Each row is a point. Each copy is the shape, with its points in the same order, stretched, turned, moved and blurred by noise. Is it also mirrored, or only turned?
In the rows, 128 means zero.

Shape (8 x 3)
[[147  90 108]
 [103 134 104]
 [100 131 179]
 [149 179 125]
 [156 139 241]
 [ 75  98  78]
 [150 168 214]
 [128 132 156]]
Copy 1 (8 x 3)
[[154 157  95]
 [108 111  91]
 [ 93 115 159]
 [151  64 109]
 [144 103 231]
 [ 84 152  61]
 [134  78 199]
 [124 113 137]]
Copy 1 is: mirrored
Copy 2 (8 x 3)
[[158  93 116]
 [119 127  84]
 [ 88 118 146]
 [139 169 124]
 [101 134 225]
 [113  86  60]
 [104 172 207]
 [114 142 141]]
Copy 2 is: only turned
Copy 3 (8 x 3)
[[132 107 118]
 [ 91 145 108]
 [ 68 122 172]
 [118 184 151]
 [ 94 112 249]
 [ 74 117  70]
 [ 94 146 229]
 [ 97 130 164]]
Copy 3 is: only turned

Shape (9 x 3)
[[136 156 112]
 [157 150 136]
 [131 113 134]
 [109  63 155]
 [225  97  65]
 [110 136 183]
 [182 174  35]
 [ 93 151  82]
 [129 174 164]]
Copy 1 (9 x 3)
[[157 150 136]
 [141 156 102]
 [113 119 119]
 [ 66  92 130]
 [211  61  66]
 [ 83 167 128]
 [243 129 128]
 [158 141 178]
 [128 196 119]]
Copy 1 is: mirrored
Copy 2 (9 x 3)
[[117 158 114]
 [148 162 133]
 [133 118 140]
 [138  76 184]
 [201  94  39]
 [130 144 199]
 [125 156  26]
 [ 61 134 104]
 [125 184 160]]
Copy 2 is: only turned
Copy 3 (9 x 3)
[[117 154 139]
 [140 141 157]
 [111 110 150]
 [ 87  63 164]
 [187 102  67]
 [104 122 208]
 [150 185  57]
 [ 70 159 112]
 [122 158 198]]
Copy 3 is: only turned

Shape (10 x 4)
[[ 79 164 118 168]
 [120 165  96 207]
 [155 170 134 120]
 [149  70  90 144]
 [128  73 135 118]
 [155  60 139 216]
 [ 83  79 103 103]
 [134 178 112 113]
 [150 128  78 115]
 [129 122 179 176]]
Copy 1 (10 x 4)
[[132  88 112 184]
 [196  99 104 194]
 [143 166 153 152]
 [203 107 128  86]
 [157 101 162  95]
 [249  66 172 139]
 [121  84 118  85]
 [128 159 126 152]
 [167 147 110 104]
 [168  97 189 173]]
Copy 1 is: only turned
Copy 2 (10 x 4)
[[121 143  75 174]
 [104 148  99 224]
 [106 170 146 129]
 [ 86  50 150 148]
 [123  61 144 112]
 [146  40 160 215]
 [103  55  95 100]
 [ 88 173 123 125]
 [ 59 119 140 132]
 [171 113 136 171]]
Copy 2 is: mirrored
Copy 3 (10 x 4)
[[136 161  86 195]
 [192 148 106 219]
 [172 196 154 130]
 [187  70 138 113]
 [134  89 153  97]
 [165  41 188 187]
 [124  90  90  93]
 [175 201 121 127]
 [205 142 112 101]
 [120 128 184 182]]
Copy 3 is: only turned
Copy 4 (10 x 4)
[[186 109 109 191]
 [174 113 154 237]
 [184 173 154 145]
 [ 72 107 160 155]
 [100  99 145 111]
 [102  48 211 181]
 [ 91 101  94 121]
 [181 177 129 156]
 [112 164 139 161]
 [179  84 176 146]]
Copy 4 is: mirrored
